Each row is a point. A path goes straight from each point to the next, and from the last back to the first. The post is the endless flat space through its rows: a point in 2 columns, a line in 3, a plane in 4, and so on, so that a path can go around it. How many times does the path go around the post? Going back the other way cancels.
In the rows, zero is written as 128.

Post, 2 rows:
[[142 164 152]
 [120 115 133]]
Path, 19 rows:
[[121 156 114]
 [ 99 106 104]
 [100 180 161]
 [132 139 158]
 [169 157 185]
 [120 167 159]
 [ 92 139 110]
 [144 142 129]
 [165 138 167]
 [155 142 145]
 [121 124 119]
 [109 169 146]
 [141 187 128]
 [157 140 120]
 [160 146 173]
 [140 175 171]
 [155 143 180]
 [163 101 137]
 [159 110 136]]
Times around: 0

Post:
[[113 147 125 162 128 135]
 [158 134 123 147 164 145]
 [134 149 142 120 111 118]
 [168 127  89  95 188 174]
 [112 142 147 137 140 112]]
Path (32 x 6):
[[144 137 117 123 205 144]
 [133 152 189 128 152 110]
 [109 156 158  83 144 121]
 [132 146 188 118 122 124]
 [111  91  72 134 181 193]
 [114 123  88 132 145 128]
 [118 144  98 186 154 128]
 [160 157 110 147 136 142]
 [178 153 124 111 189 148]
 [153 126 171 106 196 112]
 [161 131 103 102 150 173]
 [167 125 127 158 143 137]
 [132 134 129 106 144 116]
 [158 137 108  85 170 141]
 [158 147 143  96 156 126]
 [103 134 142 150 181 146]
 [100 131 134 114 132 142]
 [190 103 115 134 161 148]
 [121 127  88 155 152 137]
 [167 166 102 140 150 143]
 [141 165 130 132 180 143]
 [134 142 149 125 167 156]
 [ 96 111 127 108 150 146]
 [180 123  95  77 120 148]
 [156 138 132  88 125 106]
 [113 169 108 139 131 130]
 [ 65 181 133 133 151 144]
 [176 160 127 118 140 177]
 [ 66 147 137 161 139 144]
 [117 132  88 146 124 172]
 [ 89 123  83 156 105 140]
 [174 151  97 140 154 136]]
Times around: 5

Post, 8 rows:
[[120 137 136 153 132 122 158 124 123]
 [153 187 176 140 122 125 106 118 136]
 [115 165 135 126  74 157 147 123 143]
 [104 109 144 144 100 121 157 104 108]
 [100  44 111 118 141 133 141 122 118]
 [113 157 139 144 107 125 138  94 158]
 [153 132 126 126  98 111 146 148 174]
 [152 170 113 167 122  99 108 138 138]]
Path:
[[155 134 150 124 128 148 136 122  95]
 [119 188 121 166  79 172  75  62 121]
 [130 136 101 148 125 168 134 173 169]
 [ 87 117 134 146  78 112 121  94 148]
 [106 163 145 146 115 122 136  99 125]
 [140 126 138 131 105 124 126 127 114]
 [135  94 137 151 102 127 155 106 113]
 [143 179 141 196 132  82 134 116 139]
 [116 135 174 123  55 155 126 128 149]
 [112 156 125 148 134 106 129 110 150]
 [124 154  96 111  65 131 134 116 194]
 [141 154 140 168 110 139 167 116  77]
 [125 179 110 204 121 132 149 112 145]
 [ 75 124 143 134  84 150 150  80 172]
 [135  98 158  91  96  99 125 160 152]
 [118 181 129 157 116  90 138 100 140]
 [130 126 139 171 156 127 162  84 105]
 [129 170 114 188 159 158 134 137 122]
 [149 122 166 155 158 112 123 156 146]
 [122 148 149 150 157  63 139 120 170]
 [108 169  99 139 158  92  69  74 166]]
Times around: 4

Post (13 x 14):
[[149 181 122 121 119 126 111 124 121 103 124 167 166 133]
 [118 126 133 138 191 157 108 128  97 115 149 132  85 115]
 [139 105 163 103  98 153 152 119 142 124 130 116 101 139]
 [128 105 172 110 117  93 117 120 165 113 127 169 123 116]
 [ 92 163 134 146 107 139 115 104 150 125 128 166 167 113]
 [105 128  83 101 134 117  65 126 155 147 111 152 129 143]
 [126  92 175  89 144 111 127 146 145 121  83 127 143 140]
 [157 119 136 178  84 149 168 105 119 117  90 110 113 119]
 [130 131 131 121 141 145 128 161 124 139 124  46  88 103]
 [139 120 129 103 154 130 116 155  74 148 127 122 127 109]
 [159 147 140 149 110 152 154 157 130 135 130 147 100 158]
 [101 161 128  77 131 107 102 131 158 156  87 105 131  93]
 [140 132 139 114 150 106 117  98 163 124 128 179 193  92]]
Path (24 x 14):
[[104 170 124  62 121 159 110 143 147 137 116 105 100  99]
 [154 135 171 128 147 181 146 128 121 121  82 118 183 122]
 [169 152 189 122 134  89 104 136  68 108 119 169 145 130]
 [113 148 103  99 156 129 107 157  80 184  83 131 129 165]
 [132 147 121 127 132 135 144 109 137 136  98 100 124 167]
 [153  99 113 150 163 138 124 149  77 171 116 111 126 110]
 [116 131 127 144 186 118  56 185  84 102  97 155 144 161]
 [150 111 159  95 128 115 117 114 154  74 101 170 172 114]
 [124 149 137 121 146 132 107 141 144  83 109 184  88 188]
 [ 76 147 137 131 142 128 127 117 180 141 161 111 123 110]
 [144 137 115 168 106 131 118 126 103 141 138 138 153 131]
 [129 107 145  99 168 160  95 142  86 155 150 169  56 162]
 [115 111 170  99 128 153 119 140  99 142 141 130 112 139]
 [140 136 175  99  97 156 136 159 119 139 127 137 112 116]
 [140 120 150  32 102 122 110 120 206 104 143 127  87 134]
 [107 164 187  84 175 147 177 147 195 162 174 166 101 102]
 [152 151 110 132 102 161 153  99 116 111 110 102 178 145]
 [116 162 129  74 100 155 115 120  92 166 138 159 112 161]
 [145 126  85 109  68  59  80  96 115 102  90 106 151 124]
 [129 130 173  98 162 167 144 120 164 110 101  81  95 153]
 [124 115 154 105  89 154 118 147 151 159 121 144 113 144]
 [142 150 141  96 123 133 129 185 147 144  97 174 114 124]
 [107 137 118 111 145 135 115 119 176 135 191 184 132 112]
 [121 128 131 153 119 100 129 130 177 117  86 180 185 132]]
Times around: 2

Post, 17 rows:
[[173 133 125 150 148 131 128 115 119 142 100 153 138 139  99 144 178 152]
 [128 116 127 153 127 116 127  80 109 129 112 144 165 118 114 130 201 171]
 [130 117 115 197 133 152 110 113 131 134 145 158 154 193 110 160 119 112]
 [158 119 132  73 116 140 144 119 125 133 104  97 142 164 140 181 130 124]
 [111 125 146 168 127  90 143 145 115 131 122  90  86 106 137 107 140  97]
 [116 133 111 159 105 134 174 154 176 101 116 181 151  97 108 135 133 101]
 [141 134 147 166 155 111 160 148 140  90 137 143 129  91 119  93  99 126]
 [139 115 132  51 120 188 162 109 129 136 113 133 111 146 168 154 114 125]
 [118 123  98 103 138 110 126 101 127 145 101  93 119 117 120 120 106  95]
 [117 130 138 112  89 126 128 150 142 105 131 170 139 127 101 140 116 115]
 [135 112  98  96 122  94 137 153 152  99 164 144 133 120 101 144 105 155]
 [144 121 125 138 122 158 126  94  89 150 142 168 144 135 162 155 109 130]
 [135 147 114 171  96 139 151  56 130 100 134 191 149 154 133 117 120 172]
 [104 172 116 170 117  86 168 168 152 113 155 136 151 111  57 117 146 140]
 [147 139  97  87 117 133  75 110 128 155 150  88 125 126 122 144 126 117]
 [135 125 130 143 130 103 150 167  90 114 107  88 149 160 133  97 141 123]
 [124 122 140 125 127  91 138 157 135 127 117 135 151 143 139 114 132  94]]
Path:
[[128 126 176 141  98 121 154  88 111 137  48 154  92 128 183 132 185  96]
 [127 136 141 142 130 166 122 129 119 147 155 160 152 122 158 136 121  80]
 [128 125 120 107 121  90 153 175 136 114 102 100 161 148  79 121 158 111]
 [118 114 138 123 118 122 136 172 148 127 180 137 176 118 153 114 104 102]
 [138 160 102 160 154 113 176 152 111 142 122  99 149 155 112 111  99 162]
 [114 155 117 141  98 148 128  79 103 118 122 132 173  69 151 113 144 133]
 [130 147 111 110  88 198 139  32 155  89 127 153 172  94 137 172 171 141]
 [105 145 148 167  95  82 167 182 148  85 169 140 147 148 107 129  71  88]
 [129 104  98 145  83  70 128 106 104 102 129 127 148 112 122 126 130 157]
 [107 139  47 182  89 105 117 144 134 159 187 113 165 133  75 132 169 127]
 [105 162 108  98  86 159 137  36 123 137 107 153 169 122  79 171 178 124]
 [133 143 146 164 133 111 160 110 110 113 126 140 117 117 129 122 149 145]
 [135 133 133 128 156  76 147 156 147 127  88 127 206 156 107 151 159 125]
 [128 100 111 131 132 110 115 130  99 105 158 119 168 126  98 131 118 218]
 [131 129 119 106  96 120 111 108  97 100  90 122 143 120 164  96 130 134]
 [166 100 131  55 114 117 156 131 150  55  31 171  87 102 105 106 169 125]
 [124 131 102 158 117 144 120  75 169 151 107 142 155 123  89 159 165  82]
 [163  96 125 109 156 144 154 118 130 124 125 166 120 201 115 150 102 154]
 [ 95 115 146 141 123 104 130  79 177 178 119 169 123  88 164 140 131  98]
 [125 157  99 167 105 158 110  93 114 146 152 110 156 135 158 162 136 141]
 [117 133  89 173 129  81 169  97 140 140 122 144 115 114 127 162 160 119]
 [161 148 128  92  78 137 146 124 146 106  97 161 117 163 121 151 119  96]
 [ 84 101 143  80 106 115  95 182 127 156 195 158 141 109 120 126 110  75]
 [113 116 105 116 128 112 136 145 153 147 126  68 149 118 109 159 129 115]
 [121 115 113  91 140 120 124 123 154 131 162 180 159  60 123 139 126 165]
 [153 109 117 173 145  72 181 119 136 136 116 149 152 133 105 132 145 167]
 [167 109  81 155 152 135 174  95 152 106 153 170 156 170 102 167 121 176]
 [ 90 139 142 105  65 181 147 106 125 110 103 145 146 113 168 144 139  64]]
Times around: 2

Post (17 x 18):
[[139 170  99 104 148 124 110 160 151 133 166 116 116 176 116 131 114 123]
 [100 147 185 167 107 135 114 105 168 136 128 116 172 143 126 124 109 133]
 [110 127 123 125 105 173 134  95 130  96  95 157 122 112 108 156 141 147]
 [116  94 188 139 128 144  99 100 117 127 120 100 136 123 151 141 107 149]
 [139 158 130 162 109 214 124 110 156 126 159 146 140 127 140 167 124 123]
 [133 131 129 118 152  78 114 146 106 123  89 103 129 159 162  72 126 119]
 [116 118 102 113  86 125 115 128 119 149  88 153 100  90 135 127 142 121]
 [172 146 131 131 151  89 109 150 127 121 141 104 102 144 123  96 152 104]
 [ 92 128 164 157 142 198 119 117 154 144 148  99 126 139 111 145  97  94]
 [153 127 136 143 114  68 136 130 110 113  98 112  84 148 156 115 121 118]
 [140 123  73 102 130 124 130  79 105 126 104 168 118 111 128 159 137 123]
 [134 159 131  87 123 147 159 113 106 152 139 142 110 107 124 151 150 135]
 [168 163 138  89 132  93  96 133 133 134 144 147  93 171 121  85 111 104]
 [137 128 133 145 135 194 139 102 129 141 142 106 141 142 105 131 102 147]
 [ 99 126 141 129 128 165 111  78 180 141 146  98 114 139 144 118 126 131]
 [142 128 129 124 162  77 131 133 121 116 140 138 112 130 148  93 106 142]
 [138 139 125  97 127 109 104 107 100 123  67 130 103  69 141 125 118 148]]
Path (32 x 18):
[[158 123 118  70 143 135 135  68 141 117 149 164  88 130 142 181 135 128]
 [115 161 134 153 140 148 171 102 146 143 112 114 166 115 118 156 158 192]
 [119 111 117 156 141  95 139  76  99 124  83 157 127 155 180  96 112 114]
 [ 74 141 150 147 154 154 130 167 115 154 105  54 134 146 169  61 114 170]
 [132 145 150  89 149 143  87 124 106 131 154 107 129  97 170 105 130 143]
 [185 175 110 119 131 131 150 115 135 135 165 134 126 244  92  91 119  74]
 [111 162 129  74 146 180 154 151 127 147 168 174 153 176  96 169 122  81]
 [159 167 105 142 151 154 169  94 168 132 154 162 161 130 115 166 138 149]
 [118 154 162 136 123 134 130  69 177 142 148 150 150 190 139 114 172 136]
 [107  94 128 107 173 179 131  79 124 131 169 107  69 103 135 136 144 130]
 [ 94 128 128 148 102 113 139 110 117 123 123 152 142 156 166 128 102 123]
 [165 111 128 110  96 118 120 127  88 108 122 100  92 190 129 141  99 108]
 [168 150  98  92 142 157 135  79 154  95 158 183 115 185  95 138  72 116]
 [121 123 148 115 104 131 116 108 142 139  79 144  93 100 146 128 109 143]
 [184  76 148 148 137  98  90 106  75 103  47 103  52 126 165 108 105 144]
 [159 174 108 100  75 136  76  77  97 176  94 195 109  92 149 122 117 125]
 [119 141 128 122 118 169  87  99 114 131 127 114 124 131 124 135  62  96]
 [105 115 141 143 129 172 100 109 145 147 126 105 131  77 137 132 142  61]
 [199 150 147  83 115 121 104 108 140 162 152 134  84 152 134  87 138  96]
 [166 147 156 108 115 106 117  96 121 107 107 150 123 127 145 148 131 131]
 [150 160 114  68 122 164  84 121 108 131  81 189 170 109  92 162 108 176]
 [152 150 110 131 120 138 169 155 104 184 122 113 118 177 119 100 154 106]
 [147 130 142 126 102 117 104 122 132 105 129 158  70 121 125 124 138 127]
 [147 135 104 129 140 180  81 172  80 117 106 129  91 116  89 106 103  42]
 [141 165 144 117 118  85 126 116 144 150 165 101 153 148 135 129  83 133]
 [179 178 208 135 143 181 127 135 135 136 137  89 157 114 149 121 145 122]
 [130 120 120 111 161 134 135  58 166 105 129 116  89 206 142 113 146 113]
 [115 139 121 130 160 162 125 142 156 128 146 112 117 147  96 178 134 116]
 [173 112 151 144  77 154  70  97 159 158 152  97  85 111 153 123 132 165]
 [ 78 146  94 176  90 145  91 160 145  91  79 144 143 121 134 146 152 120]
 [148 123 115 117 124 114 108 127 101 163 133  81 109 110 136 101 109 106]
 [ 94 137 104  70 119  90 107 116 170 144 122 161 125 109 135 103  94 134]]
Times around: 5

Post, 17 rows:
[[111 123 149 120 151 123 163 147 107 113 121 150 169 151 154 133 151 136]
 [102 143 134  99 109 129 156 172  91 123 134 163 134 119 162 151 105 102]
 [ 98 128 151 127 137 143 108  80 107 124  98 128 162 113 143 123 112 129]
 [140  95 134 140 107 154 117  83 138 173 142 110 129 142 121 139 177 119]
 [137 135 154 152 150 145 123  86 135 158 179 106 112 142 114 113 159 134]
 [113 137 139 133 144 117 145 130  91 121 105 151 113 158 182 120  93  92]
 [155 132  94 175 119 134 102  99 172 152 157 100 148 137 110 101 168 134]
 [129 131 125 102  92 122 161 160 107 106  93 157 111 131  92  98  97 113]
 [101 121 140  98 155  85 137 101 111 154 119 162 134 135 155 124 159 138]
 [133 122 139  95 126 118 159 148 150 117 117 137 137 148 125 126  77  88]
 [194 103  81 105  95 169 157 166 174 109 115  85 120 115 123  64  89  96]
 [116  97 113 159 138 146 154 106 162 137 152 101 124 124 117 143 154 160]
 [113 108 168 159 137  83 118  97 102 152 155 119 138 131 138 126 168 158]
 [207 115 100 138 119 161 160 192 167 102 123 137 142  81  93  82  83  93]
 [122 112 125 148 128 131 121 102 148 122 148  82 126 116 108 125 199 107]
 [123 130 142  96 143 124 125 160 102  95  90 165 126 146 161 153 109 134]
 [102 149 147 121 126 127 130 166 139 128  84 152 124 123 170 104 113 120]]
Path (29 x 18):
[[147 117 125 117 163 182 152 118 147 137 177 114 127 132 109 152  97  70]
 [174  95 149 109 154  92 138 152  92  91 102 124 112 125 104  74 114 115]
 [116  62 152 109 141 154 131  87 126 168 120 145 111 155 199 124 101 122]
 [118  53  94 126 107 107 102 113 111  74  32 147 124 144 125 128 112 178]
 [109  62 122 152 131 104 154 117 160 139 181  56 109 138  97 119 170 140]
 [104 157 134 130 105 132 124 124  90 153 100 123 111 105 113 115 120 117]
 [154 120 136 122  80 150 164 130 110 136 104 146 175 170 115 135 108 105]
 [150 122 175 102  90 127 151 114 116 155 151 129 133 160 125 108 148  95]
 [103 158 123 185 144  94  64  71 111 131 165 110 141 108 164 116 141 109]
 [139  44 128 135 160 135 170 135 133 117 103 100 119 179 143 108 144 143]
 [143 120 128 154 160 113  89 101 119 120  97 148 179 158 175 110 154 141]
 [136 129 112 152 125 135 153 180 149  90 122 125  75 101 190  95 139 137]
 [149 107 145  46 126 113 164 140 160 107  74 132 142 137 112 128 103 104]
 [144 180 109 174 141 139  88 168 140 144 134  86 147 120 191  93 150  89]
 [128  66  72 120 122 163 196 142 117 129 154 114 185 114 105 142 132 126]
 [113 108  68 115 112 154  89 108 175 145  94 139 153 128 154  88 138 137]
 [126  97 115 154 157 116 128 120 123 147  90 132 139  80  99  58 123 201]
 [146 142 144 118 202 107 146 107 163 145 140 115 117 129 120 134 148 116]
 [196 153 115 140 155 127 161 138 147 105 109 154 152 144  89  97 163  88]
 [119 103 125 128 127  81 166 118 106 137 103 137 177 147 143 136 148  92]
 [121 139  87 147  73 161 126 134  83 165 137 133 117 148 103 130 161 115]
 [ 83  83 128 103  68 144 166 146 100 111  83 110 117 166 124 119 119 135]
 [ 77 162 113 198 134 114  43  66 186 138  77 105 113  97 167  62 115 144]
 [113 152 111  94 121 175 118 101 113 127 101 172 100 132 150 164  99  93]
 [154 146 140 106 116 113 124 113 100 132 137 139 194 131  91 123 113 138]
 [129 145 145 141 154 103 131 103 153 160 126 108 111  91 128  37 118 136]
 [128 135 113 114 109 177 131 101 132 102  99 117 167 117 109 121 132 137]
 [124 125 152  77  90 107 146 123 125  98 169 103 137 141 102 140 111  70]
 [115 126  90 119  75 152 112 145 114  92 114 110 138 150 138 128 156 133]]
Times around: 0
